Rows are points. To make a cloud, some directions were put in groups of two or more. Within a group, all points are equally far from the middle, so they leave a hole (a ring in 2 directions, a hollow ball in 3). The other directions are filled evenly. Then the cloud was stretched, turned, moved and blurred a little. How many holes are there, and how many directions does each take, smallest first?

Cloud (14 x 2)
[[ 10.4 -19.6]
 [-21.0   4.5]
 [  9.6  16.5]
 [ -5.3  20.4]
 [  7.7  17.8]
 [-17.8 -32.3]
 [ 14.0   8.3]
 [-24.5 -19.6]
 [ 14.6   4.4]
 [-24.6  -6.9]
 [ 12.4 -14.6]
 [ 10.9  14.1]
 [ -7.5 -35.9]
 [-23.8  -4.8]]
Holes: 1 (2)

Cloud (19 x 3)
[[ -7.7  -3.5  25.6]
 [-10.2  14.5  -2.6]
 [ -5.4   4.4   9.8]
 [-38.6   8.7 -18.6]
 [  7.4  -2.9 -14.8]
 [  3.7  -0.5   8.1]
 [ -4.8 -19.3 -22.1]
 [-11.9  -4.5 -22.6]
 [  8.4   2.5 -29.8]
 [ 25.9  -8.2  -1.8]
 [-34.8  -3.0  -1.9]
 [ 16.6 -21.8 -12.6]
 [  9.7   7.8 -23.6]
 [-34.4  -7.9  11.4]
 [ -7.1  -4.1 -23.9]
 [-19.2   7.6 -36.5]
 [ 19.5   5.3 -13.8]
 [-36.2   7.0 -22.7]
 [ -6.7  30.4  -1.3]]
Holes: 0

Cloud (47 x 6)
[[ -1.8  -8.7  31.5 -20.8   9.8  30.3]
 [ 24.5   1.6 -13.1   3.9  19.6  -1.5]
 [-28.1   3.2  14.7 -26.7  19.7   8.0]
 [ -9.2 -30.9  17.7   3.5  -9.1  -4.2]
 [  6.2  -9.5 -10.7   8.3  21.6   8.2]
 [-28.3   2.1 -10.2  -5.8   9.1   9.3]
 [  5.3   5.7   1.9   4.3 -23.9  16.1]
 [-14.1 -23.2   9.1 -11.9  -3.5  22.8]
 [-34.6   6.4  21.9  -8.5  10.0  18.7]
 [ 20.4  -9.1 -18.3  23.9 -28.8   1.2]
 [  7.4 -12.8  13.1 -31.2 -20.9  35.4]
 [-12.2  15.3   5.9  -7.9   6.4  22.9]
 [-42.9   1.8  28.4  16.9  -4.0   0.6]
 [  6.2 -27.5  -9.0  -8.8 -24.8  -8.5]
 [ 20.7   3.5  17.5  15.9  -7.5  10.7]
 [-16.5   6.9 -12.8 -15.6  -5.3  19.4]
 [-28.3 -11.9  14.5 -13.6  -3.7  12.7]
 [-30.4 -13.1  21.5 -18.0 -17.5  29.2]
 [  8.3 -13.7 -30.3  42.2  -2.9  -8.1]
 [ 19.9  -8.2  16.2 -22.0  -5.9  31.6]
 [-11.1   3.6  -9.2  -1.1  -2.3  25.2]
 [ 34.7  -2.5  24.0  16.7 -10.2   1.1]
 [ 15.8   0.6  29.1 -35.4   2.8  20.3]
 [  0.2 -13.2  11.5   2.6 -22.0   1.0]
 [  1.5  -2.7   0.1  11.4  23.2  15.2]
 [ 15.1 -24.8 -12.0  19.5 -15.0   1.7]
 [ -7.2 -10.4   9.6  -5.8 -20.1  32.7]
 [ -3.0   3.5  24.1  -4.5   6.5  21.2]
 [ -0.6  -1.9  29.3 -45.2  11.2  31.3]
 [ -5.2 -17.6  -6.6  25.3 -21.3   8.3]
 [-32.1  -3.4  13.6  16.5 -16.8  -3.9]
 [ 16.0 -19.5  -9.7   2.3  -1.4  15.6]
 [-56.1  -5.9   0.9  11.9 -13.4  16.0]
 [ 26.5 -23.9   7.3   5.7 -31.1  27.7]
 [-24.5 -17.9  18.1   0.6  -5.8  15.3]
 [ 18.3 -20.8   3.6 -15.9   9.0  20.7]
 [ 14.8  -9.9  -5.9  -2.4   6.2  -9.5]
 [-16.6 -20.3  31.0 -17.7 -20.0  18.2]
 [-25.9   3.7 -14.3   4.9  -2.6 -10.5]
 [ -8.3  -3.6  -5.8  13.3   7.0   2.2]
 [-23.8 -15.7   1.7  16.9  15.4   0.9]
 [-39.6   3.3  11.7 -16.5  11.6  17.3]
 [ -7.2 -13.8 -34.3 -18.3   6.6  15.7]
 [  5.1 -17.5  -6.6  17.7 -30.1  -0.3]
 [ 16.8   5.4  -8.2  14.4  16.6   1.9]
 [  3.7 -24.2  19.6  -5.2   3.4  21.7]
 [ 30.3  -4.6  20.0   9.4 -10.2  -3.9]]
Holes: 0

Cloud (87 x 8)
[[ -4.6 -10.0  20.3  10.6  28.5  14.9  25.7  -6.2]
 [  6.1 -32.5  11.2   5.8 -20.9  20.7  21.4 -16.9]
 [  1.1   0.7  40.7  15.9  -0.6  19.6   2.2 -13.4]
 [ -0.3 -10.4   8.2 -27.6   1.8  13.1 -10.7 -11.3]
 [-17.0 -11.3 -10.0  -4.0  -6.6   5.8 -27.7   2.7]
 [ -7.7  19.9  -0.3 -15.1 -12.6  -7.8  12.6   1.2]
 [-20.5 -18.3 -14.7  29.5   6.8  23.7   7.9 -13.4]
 [ -3.9  -8.0  19.9   5.3   7.4  -6.0  -3.0 -33.2]
 [-11.6 -14.6  -5.0   4.9   3.7  -1.0  34.4  -4.1]
 [ 30.9  25.3  18.2 -17.3 -14.6  -9.4  20.0  -5.2]
 [  8.8   8.5  -6.7   7.0  22.7 -20.8  -7.8 -25.1]
 [ 29.6  14.0  14.4 -27.4  14.7  13.2 -34.3  28.4]
 [  6.0  -4.7  25.0   7.6   1.8  48.5  10.3  17.2]
 [ 22.0  24.7   4.7  -1.1 -27.4  26.7  -5.2 -32.4]
 [-17.3   0.4   7.5   9.0  17.2  -9.0 -12.0  -0.2]
 [ 21.2   2.9   6.0 -10.6  13.9  28.2 -10.2  -6.6]
 [ -3.3  12.5  23.4  -4.7  -7.4  -8.0  11.9  -4.9]
 [ 32.1  21.6  -8.4  29.9   5.4   2.6  -6.8  10.0]
 [  7.1  -4.0   4.8  12.3  -6.2  24.0   0.6  -9.1]
 [  2.8 -23.1  26.4  -1.1  -7.0   4.7   6.0 -22.2]
 [ 24.9 -19.5  17.9  -2.1  -9.2  11.7  34.1 -19.4]
 [ 41.1   4.0 -10.2   8.5 -14.4   2.0   0.3  -2.2]
 [ 40.8  17.0   6.7 -13.5 -18.6  18.8   3.1   8.0]
 [ 27.6 -14.0  32.8 -13.2 -14.4  29.2  28.3   7.2]
 [ 10.6  23.1  20.7  20.9 -10.4  12.0 -12.1 -26.6]
 [ 10.3 -17.4  -0.9   8.1   5.6   4.4 -30.6  18.0]
 [ 32.5  35.1 -13.3   3.8  -9.9  -5.9  12.4 -22.9]
 [ 13.3  27.1 -14.7   2.9   2.2  21.3  18.5 -24.7]
 [-16.2  17.7  13.8   5.1  -0.4  24.3 -18.3  -5.4]
 [ 13.5  -6.0  25.3 -12.8  10.9 -14.6  11.8  14.3]
 [ 22.9   6.4  -1.6  15.7 -10.5  -1.5  11.7  31.7]
 [ 40.2   4.2  -2.5   9.5 -21.1  26.9   4.2 -24.9]
 [ 14.8  -2.9   2.9  17.7 -13.2  43.3  -7.0 -26.0]
 [ -4.3 -16.6  -5.7 -13.1 -21.1  27.8  16.3 -20.8]
 [ 15.4  -2.1   3.1  -6.3 -13.8  -1.3   4.9 -22.0]
 [ 35.4 -11.1  24.5 -22.9   5.9  18.2   1.9  13.7]
 [ 22.6  20.4  -2.3  14.9   5.0  20.3  -0.8   4.5]
 [  4.1   5.6  13.8   2.1  -2.3  30.1  17.4 -12.9]
 [ 23.5  -0.9  32.5 -10.8  -7.0   8.3  21.9  19.3]
 [-29.4 -29.7   0.4  25.4  21.6 -11.9   9.6   2.5]
 [ -8.2 -14.0 -10.8   3.4  30.0 -17.2  16.5  21.6]
 [ -5.2 -21.4  18.7  30.9  -4.8  18.6  16.5   6.7]
 [ 19.3   3.7  35.7  14.7  -2.3  -8.5   1.3   1.6]
 [  1.3   3.1   3.0  25.3  -7.6   1.4 -18.3  -4.6]
 [ -3.3  19.6   1.7   3.9 -14.5   2.1   1.9  12.6]
 [ 36.9 -16.8  12.2  -6.9 -10.1  33.8 -24.5  -1.6]
 [ 25.0  -6.3  20.8   6.2   4.5  33.7 -31.1  -8.9]
 [ 17.7   8.7  -2.0  -3.6  -2.9  36.1  10.7  17.5]
 [ 31.2  14.2 -18.4  19.3 -29.4 -16.6  13.2  -8.3]
 [ 26.9  14.3 -13.4  43.6  -3.6   4.3   5.2  14.5]
 [ 26.5   1.7   7.0 -17.7 -21.2  10.9   3.8 -30.5]
 [ 36.3  16.2   2.8 -16.6 -32.6  35.7   9.9 -20.7]
 [ -0.8   3.3   1.7   7.6  12.9  -5.0  33.9  20.9]
 [ 31.3   9.1 -11.7 -22.4  13.6  21.7   9.2  10.1]
 [ 24.8 -22.4  11.1  -7.2   4.3 -33.4  11.9  37.2]
 [ 13.0  24.2  14.6 -19.5 -22.3  22.2 -11.3  -3.3]
 [ 25.4 -10.9  18.4 -34.6  10.4  -1.2  24.6  18.9]
 [  0.4 -31.2  15.3  31.1  24.6   0.2  20.5  -3.8]
 [ -2.3  -5.9  -1.6  -4.7 -11.9  11.0 -26.1  25.9]
 [  2.2  -6.7  12.3  -4.9 -22.1  -2.4  13.7  18.4]
 [ -0.9 -22.6  -7.2  -5.2  16.0 -16.6  33.2  30.5]
 [  9.0   9.8  10.8  40.3  10.9  -7.0  15.6  19.5]
 [-10.0  22.1   4.9   5.8  30.6  -8.2   4.7  15.3]
 [  2.5   7.4 -19.2  10.0 -43.7  14.2  -7.7 -20.4]
 [-10.8  -9.5 -32.3  -7.2  12.0  -9.3  -4.2  13.1]
 [ 17.2 -20.9  -0.1 -28.8  18.9  -0.9  19.9   9.2]
 [ -5.2 -24.9  11.6   1.2  -4.3   3.3   7.5   8.7]
 [ 20.2  29.1  -7.0  31.2  14.6  -5.3  -8.2   4.8]
 [ -2.2 -10.7 -21.3  13.4 -31.8  24.2   1.7 -17.3]
 [ 18.8 -14.4   4.7  10.6 -12.3   6.7 -36.3   0.0]
 [ -5.5  -7.8   5.9  -4.1  20.1   2.1  46.2 -17.3]
 [  9.1  -8.2  12.4  13.8 -26.9   1.7  -4.3  -3.8]
 [  8.2 -17.5  21.9   7.2   9.3 -11.5   5.8  23.4]
 [ 18.5  -4.7  20.6   4.0  28.8  15.9   6.3  14.3]
 [ -9.1  -5.2 -10.2   6.9  19.3 -14.1  12.4  -4.1]
 [  9.7   6.0 -27.1   0.6  -8.4  -6.6  -0.6   5.3]
 [ 18.3  -2.8   1.0  -7.6 -19.8   0.7   3.5  16.8]
 [ 12.3  -0.1  12.4  -0.1  14.5  -2.1  25.8  28.5]
 [  4.5 -34.4  -7.9   3.3 -22.0  10.1  15.4 -22.3]
 [ 26.7  29.2  -8.2 -14.0  -4.4  -0.5  -4.9 -25.5]
 [  6.2  17.0  -2.1   5.1 -10.2  26.1 -16.8  10.3]
 [ 13.6  13.4 -14.0  -1.6 -13.5  35.7  18.9 -32.4]
 [ -2.4 -34.4  19.5  -3.7   8.4  26.2   6.8  36.5]
 [ 23.2  11.1 -17.4   9.1  -3.7  18.7  18.6 -46.4]
 [ 32.9   6.1  -3.2 -18.2   4.5  -5.9  18.1  -5.9]
 [-13.2 -16.7 -15.5  -3.0  -3.9  13.6 -20.1  -7.4]
 [ -9.6  -7.5  -1.9   5.4  16.2  36.5 -17.7   0.8]]
Holes: 0
